Each row is a point. Each copy is the shape, with its points in the same order, stretched, turned, moved and blurred by noise. Some copies are also mirrored. Which?

Shape, 6 rows:
0: -1.88  1.19  1.66
1:  2.29 -1.74 -2.56
2:  2.83 -1.04  2.28
3:  3.42 -1.16 -1.29
4: -3.46 -0.35  0.27
5:  1.92 -1.89  2.31
Copy 1 (6 x 3):
0: -1.05 -0.52  0.93
1:  2.51  1.15 -2.79
2:  2.71 -0.16  0.48
3:  3.13  0.39 -2.60
4: -1.50  1.11  0.99
5:  2.43  0.50  1.10
Copy 1 is: mirrored
Copy 2 (6 x 3):
0: -4.04 -0.28 -1.59
1:  3.32 -1.49  1.73
2: -1.62 -4.39 -1.64
3:  2.23 -2.68 -0.04
4: -3.94  0.85  1.88
5: -2.71 -4.05  0.36
Copy 2 is: mirrored

Shape (9 x 4):
0:  0.78 -1.89  2.20 -4.89
1: -1.36 -0.27 -3.03 -0.23
2: -1.00  2.01  1.62  1.41
3:  0.94  1.95  2.22 -1.35
4: -1.00 -5.43  0.20  2.44
5:  0.17 -3.27  2.14 -1.67
6: -1.10 -1.50 -1.80 -1.59
7: -3.68  0.31 -1.27  1.19
8: -3.44  2.52  0.50  1.50
Copy 1 (9 x 4):
0: -1.88 -5.22 -0.51  0.77
1:  1.22  0.65 -0.98  2.27
2: -1.83  1.16  2.81  0.54
3: -3.51 -1.00  1.39  0.61
4:  3.71 -1.23  0.92 -2.18
5:  0.26 -3.75  0.40 -1.02
6:  1.19 -1.43 -1.09  1.93
7:  1.31  1.03  1.56  2.53
8: -0.77  1.62  2.83  2.37
Copy 1 is: only turned
Copy 2, 9 rows:
0:  4.67  0.59  1.74 -3.83
1: -0.66  1.98  2.25  0.70
2: -0.16 -2.90  1.19 -1.10
3:  1.38 -1.73  0.17 -3.31
4:  3.30 -0.41  3.20  4.00
5:  4.25 -0.46  2.48 -1.07
6:  1.35  1.94  2.50 -0.18
7: -1.15 -0.27  3.73  0.49
8: -1.37 -2.34  2.84 -1.25
Copy 2 is: mirrored

Shape, 11 rows:
0: -0.50 -2.07 -2.15 -0.62  0.86 -0.30
1:  0.89  0.72  0.40 -0.92  0.97  0.39
2:  0.39 -1.93  0.28  1.93 -0.80 -5.07
3:  0.01  5.83 -0.72  0.10  0.41  0.87
4: -2.30 -1.99  3.51 -0.76 -1.69 -0.29
5: -0.64 -2.19  2.82  0.72  0.42 -3.83
6:  0.43 -0.28 -1.45  2.64  0.57  0.26
7:  0.24 -2.05 -1.82 -0.55  1.00 -0.30
8:  1.39  0.71 -1.55 -1.05 -2.37  0.68
9: -0.96  2.10 -2.06 -1.25 -0.50  0.43
10:  0.46  0.64 -0.52  4.26  0.29 -2.34
Copy 1, 11 rows:
0: -1.90 -2.24  3.35 -1.11 -2.06  0.53
1:  1.07 -0.06 -0.19 -1.63 -0.75 -0.30
2: -5.79 -0.71 -0.30  4.42  2.45 -0.26
3:  3.91 -4.21 -6.15 -3.39 -0.18  0.91
4: -0.36  2.41  3.06  2.31  3.99  3.90
5: -4.09  3.15  0.51  4.31  2.20  1.44
6:  0.75 -3.17 -0.51  1.84 -2.41  0.60
7: -2.14 -1.91  2.51 -1.22 -2.24 -0.11
8:  1.21 -4.27  0.47 -1.77  0.99 -1.53
9:  0.60 -4.95 -0.55 -3.52 -0.23  1.14
10: -1.04 -2.65 -3.44  4.07 -0.62  0.79
Copy 1 is: mirrored
Copy 2, 11 rows:
0: -0.70  1.62  0.98  1.03 -2.62 -1.02
1:  1.55 -0.10  0.00  1.37 -0.07 -1.10
2: -4.88  0.55 -2.75  0.38 -4.73 -2.96
3:  2.51 -1.09 -1.52  4.06  0.74  1.37
4: -0.15  1.49 -2.92 -2.93 -1.36 -0.19
5: -1.91  0.06 -2.75 -1.79 -5.06 -2.07
6: -2.07 -0.93  1.19  0.37 -2.55 -0.01
7: -0.60  0.89  1.28  1.47 -2.25 -1.37
8: -0.14  1.14 -0.88  2.10  3.73 -2.00
9:  1.23  1.52 -0.99  3.17  0.51  0.70
10: -3.45 -2.01 -0.43  0.66 -4.26  0.23
Copy 2 is: only turned

Shape, 12 rows:
0:  2.35 -1.04 -2.96 -4.25 -2.13 -0.76
1:  0.86  1.96  1.33 -0.90  2.47 -1.96
2: -1.37  1.56 -1.64  0.54 -0.83  1.44
3: -0.25 -2.48 -0.43  1.64 -0.51 -2.28
4: -1.65 -3.42  1.96 -1.57  0.97  1.13
5:  1.27 -0.25  3.63 -1.68 -3.63  1.31
6: -2.14  0.39 -1.75 -4.10 -3.39  0.03
7: -1.61  1.46 -1.03 -0.27  0.81 -0.32
8: -3.94 -2.98 -3.09  0.62 -0.77  2.23
9:  1.74 -1.58 -3.61  1.05  2.14  3.58
10:  3.26  2.18 -0.87  2.12  2.10  0.17
11: -0.26 -0.55  2.01 -0.25  2.59 -2.69
Copy 1, 12 rows:
0: -1.35  1.61  2.36 -2.37 -0.35  2.45
1: -1.82 -0.21 -2.99 -0.20 -2.30  0.33
2:  1.71  1.67  0.64  0.33 -1.04 -0.80
3:  0.60 -1.53 -0.47  0.54  2.25 -0.70
4:  1.10 -2.13  0.85  2.23 -0.95  2.16
5:  1.39  2.41 -1.29  2.04  0.61  3.66
6:  2.74  1.66  1.51 -2.39 -0.93  1.96
7:  0.84  0.32 -0.50 -0.31 -2.30 -0.69
8:  2.11 -0.79  3.95  0.91  0.25 -1.44
9: -2.34  0.77  4.49  2.41 -0.65 -2.11
10: -2.61  1.83 -0.61  1.39 -1.04 -1.76
11: -0.46 -2.07 -3.11  0.41 -1.12  0.52
Copy 1 is: mirrored
Copy 2, 12 rows:
0: -1.13 -0.35  0.36  4.22  1.94 -2.32
1: -3.09 -0.29 -1.10  1.87 -1.04  2.88
2:  0.32 -0.77 -1.44 -2.53  3.59 -0.37
3: -0.40 -2.04  2.91 -0.68 -2.47  0.54
4: -2.22  3.27  2.66 -0.59 -1.02  1.55
5:  3.04  1.91 -0.33  2.23  2.21  3.35
6: -1.60 -0.72  0.96  1.48  6.12  2.12
7: -2.16 -0.99 -0.53 -1.25  1.95  1.19
8: -1.00  0.41  2.66 -5.00  2.45 -2.21
9:  0.08  2.26 -1.80 -3.08 -0.89 -7.24
10:  0.61 -0.55 -3.47 -0.72 -1.95 -2.38
11: -3.64 -0.05  1.62  1.26 -2.93  3.52
Copy 2 is: mirrored
Copy 3 (12 x 6):
0:  1.00  1.55  0.36 -2.88 -2.85 -2.59
1: -1.47  0.05  3.86  1.28 -1.60 -0.22
2: -2.00  0.55  0.15  0.83  0.44 -2.44
3:  0.82 -2.96 -0.67 -0.89  1.37  0.55
4:  2.11 -2.83 -2.67  2.28 -2.15  0.07
5:  4.24  2.34 -0.70  1.54 -0.34  1.58
6:  2.40  0.95  0.51  0.65 -1.27 -5.61
7: -1.76 -0.54  2.26  0.82 -0.33 -2.71
8: -0.32 -2.74 -4.41  0.20  0.13 -3.61
9: -5.32  0.48 -2.66 -2.56 -1.61  0.26
10: -5.35  1.49  2.15 -1.65 -0.38  1.42
11: -0.06 -2.84  2.66  0.72 -0.72  0.78
Copy 3 is: only turned
Copy 4 (12 x 6):
0: -1.23  2.09 -0.46  2.88  4.19  2.37
1:  2.88  4.12 -1.09  1.91  2.08 -2.23
2:  0.18 -0.73  0.80 -3.34  1.94  0.51
3: -3.26 -0.34 -0.01  0.12 -0.99 -2.67
4:  2.05 -1.92  2.46  1.65 -1.07  1.32
5:  0.64  1.33  4.25  0.22  4.73 -0.68
6:  2.03 -2.72  0.67  0.82  5.19  2.61
7:  1.79  0.02 -0.42 -1.03  1.42 -0.48
8: -1.35 -5.86  0.75 -2.66 -2.00  2.53
9: -2.86  1.93 -0.88 -2.87 -2.33  2.80
10: -1.25  6.23 -1.50 -2.32  0.79 -1.91
11:  2.36  2.05 -0.49  2.64 -0.14 -2.98
Copy 4 is: mirrored

Shape (13 x 8):
0: -3.27  2.16  0.84 -0.83 -2.13 -0.49 -2.91  1.36
1:  0.79 -1.59  1.30 -0.31  1.24  0.05  1.59  1.08
2: -2.85 -0.67 -0.08  1.73  0.47  4.14  0.18  0.85
3: -1.44 -2.17 -0.68  0.60 -1.44  0.86  3.09 -1.00
4:  0.17 -1.51  0.63 -0.28 -1.20  0.19 -1.20 -1.68
5: -3.23 -1.05  0.90  3.48 -1.00  5.36 -0.22 -1.90
6: -0.76  1.49  0.35 -2.78  2.93  0.11  2.03  0.77
7:  2.75 -0.82  1.66 -0.49 -0.13 -2.55  0.07 -1.46
8:  0.77 -0.90 -2.15  1.07  2.56  0.93 -2.75  1.96
9: -0.85  0.52  3.02 -0.05 -1.22 -0.60  2.72 -0.23
10:  4.68  0.74  1.60 -1.06  1.82  3.66  0.79  0.92
11:  0.32 -3.40  1.42 -1.47  0.91  2.76 -1.05  0.32
12: -3.13 -1.55 -0.39 -0.95 -1.83  0.69 -0.02  0.56
Copy 1, 13 rows:
0: -0.05 -2.58 -5.76  0.74  0.07  1.43  0.41 -2.05
1:  0.02 -0.30  1.73 -0.21 -1.17 -3.77 -2.49 -1.01
2:  0.50  1.44 -1.33 -2.69 -1.90 -2.51  2.09 -1.67
3:  2.25  0.78  3.58  0.36 -1.24 -0.71  1.90  0.47
4:  1.11  1.21 -0.23  1.17 -0.01 -1.08 -1.11  0.91
5:  2.71  2.65 -1.61 -1.80 -2.59 -2.27  3.00  0.85
6: -3.26 -2.81  1.13 -0.76 -1.46 -1.55  0.74 -0.29
7:  0.00 -0.53  1.21  2.83 -0.88 -1.55 -3.40  1.69
8: -3.49  2.34 -1.40 -1.12 -0.93 -2.81 -2.01 -3.30
9:  1.79 -2.59  1.04  1.19 -2.19 -1.28 -0.46  1.10
10: -0.93  1.15  2.61 -5.49 -2.36 -3.95 -4.43  1.39
11:  0.69  2.08  0.36 -2.04  0.88 -5.02 -2.52 -0.55
12:  1.27 -0.07 -0.84  0.36  0.23 -0.13  1.79 -1.53
Copy 1 is: only turned
Copy 2, 13 rows:
0:  1.30  4.44 -3.11  0.11  3.28  1.46  1.13  0.72
1: -2.27  0.61  0.71 -2.54 -0.69  1.21  0.59 -0.88
2:  0.08 -0.77 -0.59 -1.71 -1.84 -1.60  6.33  1.53
3: -0.44 -3.50 -1.87 -1.91 -0.95  1.76  1.67 -1.17
4: -0.79  0.38 -0.94  0.95 -1.81  0.45  1.56 -0.85
5:  0.61 -1.59 -3.30 -0.55 -5.19 -2.23  7.98  1.26
6:  1.04  2.19  2.42 -4.46  1.01  1.91 -1.24  0.74
7: -1.94  1.45 -0.57 -0.59 -1.40  1.27 -3.47 -1.55
8: -2.34  1.13  2.54  0.20  1.20 -3.60  3.34  1.71
9:  0.04  1.62 -3.21 -3.16 -0.83  3.30 -1.46 -0.85
10: -2.96  0.94  3.27 -1.78 -4.11 -0.20  1.31  3.98
11: -2.34  0.36  2.11  0.21 -2.36  0.61  5.93 -0.51
12:  0.34 -0.23 -1.68 -0.39  1.59  2.06  3.65 -1.06
Copy 2 is: only turned
Copy 3 (13 x 8):
0: -0.48 -2.25  0.40 -6.01 -0.24 -0.57  2.11  3.69
1:  0.34  0.18 -0.42  1.55 -2.42 -0.07 -1.56 -2.99
2:  0.43 -0.21 -4.13 -0.86  2.60  4.78 -1.42 -0.27
3:  2.53  2.26  1.68  0.54  1.73  1.23 -1.56 -3.84
4: -2.20 -1.41  2.56  0.32  0.47 -0.69  0.20 -2.54
5: -2.18  0.28 -3.70 -1.39  6.79  5.58  0.23 -2.26
6:  3.69 -0.48 -2.54  0.15 -1.53 -2.24 -1.50 -1.39
7: -2.32  0.34  3.58  2.64 -1.91 -3.86  1.25 -2.79
8: -0.50 -3.16 -1.14  4.29 -2.13  2.50 -0.05  3.39
9:  0.40  2.86  0.45 -2.64  0.33 -2.13  0.40 -3.37
10: -4.15 -0.19 -0.69  3.13 -0.36  0.55 -5.27 -1.86
11: -2.50 -3.61 -1.75  0.35 -2.24  1.93 -2.66 -4.33
12:  1.99 -1.43  1.05 -3.17 -0.27  1.02 -1.03 -1.18
Copy 3 is: mirrored

Shape:
0:  0.96  1.89 -4.81  0.57 -0.25  1.40 -2.46  0.08 -1.35
1: -1.70 -3.70 -2.33  1.86 -0.84  1.11  1.14 -3.09  1.67
2:  3.40  1.89  0.02 -0.04 -0.34  2.00  2.79  2.39  0.22
3: -2.01  0.90  2.64  1.44  1.45  0.64  1.31  1.36  4.04
4: -0.33 -2.02 -3.41  0.49 -2.17  0.42 -2.39  0.29  0.17
5:  0.21 -0.69 -3.70  2.10  3.13 -2.22 -1.13  3.77  4.25
6: -3.15  0.76 -1.80  1.82  3.03 -2.38  3.75  2.50  3.55
7:  2.93  0.75 -0.66 -2.32  0.80  4.28 -1.04  0.98 -1.41
8: -1.55 -2.92 -5.97 -3.14 -3.42  0.05 -2.24 -2.10  1.03
9:  0.69 -1.78  2.18  1.37 -0.63 -2.05  0.32 -2.70  1.22
10: -1.30 -2.48 -4.65 -1.66  0.25 -1.11 -2.41 -1.55 -0.20
11:  3.40  3.45 -1.46 -1.20  1.20  2.74  0.78  1.96 -0.27
12:  4.88  3.14 -0.11 -1.31 -0.43  3.76 -0.93 -1.52  1.15
13: -1.93  1.60  1.49  1.92  0.62 -0.52  2.10  2.23  3.29
Copy 1:
0: -0.77 -0.47  1.92 -3.67 -2.15  1.68  1.87  0.50 -2.29
1: -2.70 -2.69  3.25  0.09  2.95 -0.58  1.79  2.15 -0.53
2:  1.77  1.39 -1.04 -4.07  2.22  0.02  0.62 -0.61 -3.32
3:  2.90 -2.81 -1.61 -0.12  3.04 -1.50 -1.24 -0.76  0.00
4: -0.98 -1.78  3.96 -0.99 -0.18  1.69  1.79 -0.04 -1.56
5:  1.90 -3.99  2.53 -2.67 -0.17 -2.34  0.07 -4.74 -0.68
6:  0.64  0.01  0.28  1.35  1.69 -3.80 -2.47 -3.06 -0.67
7:  2.63  1.18  0.17 -4.69  0.75  0.99  4.17  1.25 -0.95
8: -3.71 -0.14  4.07  1.92 -0.55  3.34  3.83  1.12 -2.53
9: -0.99 -1.99  0.70 -1.25  4.69  1.37 -0.86 -0.86  1.23
10: -1.78  0.36  3.56 -0.19 -0.71  0.99  3.34  0.04  0.47
11:  1.64  1.40 -1.05 -4.39  0.24 -0.22  1.75 -0.46 -2.67
12:  0.34 -0.87 -2.28 -5.78  0.86  1.62  3.20  1.04 -2.79
13:  2.24 -1.05 -1.21 -0.17  2.50 -0.87 -2.60 -1.51 -1.48
Copy 1 is: only turned
Copy 2 (14 x 9):
0:  2.11 -0.39  0.68  0.10 -1.47 -3.78 -1.09  2.03  0.38
1: -3.80  2.81  2.75 -0.65  0.24  1.57 -2.28  2.60  0.63
2: -4.11 -1.00 -1.42 -1.39  0.48 -1.83  0.90 -2.72  0.54
3: -0.80 -2.43  2.82 -2.98 -0.26  1.41  1.10  0.28  1.40
4: -0.30  2.65  0.92  1.21 -1.18 -0.58 -0.56  1.62  0.11
5:  0.97  1.33  0.30 -4.33 -1.56 -0.03  2.53  3.95 -0.05
6: -0.73  1.10  2.31 -6.76 -2.96  2.23 -0.24  1.12 -0.18
7: -3.02 -3.61 -1.55  1.89  0.85 -3.28  0.35 -0.21  0.01
8: -0.25  5.64  3.06  1.47  0.15 -1.06 -1.73  1.64 -2.79
9: -1.94 -0.17  0.45 -0.88  1.97  2.67 -1.88  0.46  1.20
10:  0.31  2.39  1.37 -0.09 -0.79 -0.13 -1.78  2.69 -2.02
11: -1.15 -3.26 -0.93 -1.03  0.31 -4.11  0.27 -0.54  0.37
12: -1.07 -4.50  0.42  1.08  3.90 -4.84 -0.31 -0.45  1.16
13: -0.24 -1.11  1.89 -3.70 -1.07  0.77  1.35  0.10  1.50
Copy 2 is: only turned
